Each wall is flat, endless, passes through zero and stands at right angles to its row. A trip goes straight from one point to another. List the walls that it crosses, first one first.
In the rows, 128 means zero.

Walls:
(1): [170 101]
(2): [140 113]
(3): [113 160]
(4): [140  95]
(5): [120  49]
(6): [ 99 205]
(7): [111 148]
(8): [ 65 147]
(9): [118 110]
Trips:
[151 104] to [139  91] -> none
[184  48] to [150 133] -> 9, 5

Walls:
(1): [156  93 146  48 110  97 144 163 103  84 103 113]
(2): [154 132 218 107 130 104 156  99 158 148  72  55]
(3): [ 88 155 158  75  89  75 117 107 198 162 142  82]
(4): [ 65 140 101 120  61 125 128  84 138 107 108 126]
(5): [123  81 128 128 145 181 175 118  97 101  68 145]
(6): [133 103 154 152 106  80  78 173 182  63  95 149]
(7): [ 37 127 143 127 108 190 140 147 127 139 102 175]
Trips:
[ 63 227 153  70 100 157 187 110 114 124 129 174] to [ 71 158 161  88  98  71 171  92 185 128 106  94] -> 2, 1, 5, 6
[180 111 112 143 150  91 178  92 145 116 139 141] to [129 110  74 171 180 166 140 148 157  87 134 105] -> 1, 2, 6
[179 150  93 131 161 114 133 136 145  89 141 117] to [154 116  93 208 144 113 150 129 137 126  88 123] -> 1, 5
[ 93 112 249  85 147 134 129  86 128  61 155 155] to [122 168 103 174  64  82  82  75 133 103 159 140] -> 5, 1, 7, 2

Walls:
(1): [115  78 123 119 132 117 138 138 156 153 153 136 157 158 127 146 173 117
 129 133 119 165 137 117 107 122 180 153 111 121  99  98 121  86  91 139
  78 131 124  82 153  92 135  94 132 216 191 107]
(2): [127 148 121 107 102 116 100  50 132 119  37  97 111 103 100  97 124  79
  79 103 135  81 129 110 216 132 131 183 103 115 141 162  83 147 133 140
  69 131 141  95  77 133 144 139 192  92  75 152]
(3): [ 69 144  97 130 117 163 160 160 172 147 104 137 165 108 156  88 143 125
 151 110 145 142  79 145 133 127 104  54 115 113 125  65 112 120 130 130
 138  90 119 106 162 147  99 226  97 165  70 151]
(4): [127 151 215 127 136 205 147 180 209 210 215 132  92 197 123 121 128 132
 143 120  86  77  73 152 116 136 105 132 106 174 113 106  97 118  97 100
 134 158  89 196 135 105 148 118 225 183 111  96]
(5): [122 164  85  84  83 112 113 152 113 156  96 175 136 139  58 131 101 159
  91 131 174 109 185 184  72 147 148  80 107 135  79 177 143  72 149  65
  74 128 136 112 105 196 118 128 151 128  84 107]
Trips:
[118 159 103 149  92 118 150 114  79 142 165 150 175 121 124 112 127 114
 142  90  76 100 148 147 127 174 143 155 179 148  63 100 152 164 144 123
 110 116  86 113 113 127 207 107  95 171 149  94] to [142  50 144 134 167 103 131 178  98 128 204 248 145 141  31 125 152 165
 131 105 130 124 101 154  77 118 131  55 108 140 100 147 173 132 144 175
 156 161  72  78  96 105 158 209 131 143 161 141] -> 3
[113 181 132 149 150 100 179 104 168 114 147  81 131 107 105  52 148 180
 117 113 103  99 118 123  92 111 125 137 114 125 110  63 115 147 119 151
 110 121 113 164 134  69 180 150 197 154 151 118] to [ 90 140 180 148 111 109 136 212 161 113 122 160 110 137 113 106 175 144
 181  86 167 158 126 172 127  61 190 132 126 167 189 160 136  92 105 133
 128 108 113 130 122 191 107  52 130 116 138  72] -> 2, 5, 3
[146 222 115 116 144 110 110 129 114 181 176 100  67 126 105 106 113 114
 224  80 114 138 145 110 164  98 122 165 113  55 162 142 157 142  56  82
 133 129  78  98 143 115 131  95 117  77 133 106] to [102 126 145 149 151 102 187 111  73 223 173 165 104 149 161 122 159  97
 172  71 119 142 149 153  72 143 151 191 179 114 112 159 121  74 125 124
 185 140  90 148 115 106 121 150 114 125 143  97] -> 2, 1
[150 127 148 165 142 126 101 108 129 106 144  61 131 121 140  70 158 122
 147  79 157 177  85 129 105 167 137 101  86  85 106 114 120 130 119 137
  97 149 183 129 178 132 129  82 104 105  97 146] to [116 129 207 122 102 105 134 125 145 109 113  80 122 154 143 142   7 102
 129 127  85 148  86 101 164 113 171 143  67 143 119 156  87  96 148 112
 145 150 143 119 199 102 119 190  99 137 140 133] -> 4
[173 142  86 165 160 182 117 187 111 244 172 152 103 123 117 216 167 148
 104  71 143 115 170 168 123 132 158  63 127 145 157 122 126 115 183 140
 124 143 129 140 114  92 171 144 174 136 132 143] to [ 84 103 108 110 141  79  84 123 137 159  89 173  61 100  82 196 115 116
 128 178 141 156  99 150 127 127  63 102  82  95 174  71 174 149 100  91
 158 115 164 153 149  93 107 103  46 114 108  93] -> 3, 1, 4
[131 136 143 139 108 132 110 133 166  94 121 207 221 170 106 167  99 100
 177 104 159 152 107 102 143 158  89 155 135 116 133 163 106 153 100 109
  90 114 143  88 175 130 173 160 113 103 154 152] to [146  87  76 132 120 186 138  89 108 115 189 117 182 130 136 169 131 169
 124 172  99 141  66 134 125 115  88 156 149 140 108  93 110  88  42 147
 122 126 108 141 136 122 154  97  76 120  39 129] -> 2, 4
[149 123 168  98 139 123  97 164 114 110 150  67 154 131 155 132 101 110
 109 148 168 120 120 131 106 148 120 135 133 168  96  27 124 138 119  97
 116 156 112  95 124 104 127 152 112 156 116 166] to [157 128  99 157 145 129 149 160 144 107 115 129 137 113 154 185 157 161
 130  93 127 182 137 133 134 172 166 111 171 130  93 148 183  93 136 149
 112 181 154 132  75 139 109 131  96 158 164 119] -> 4, 5, 3
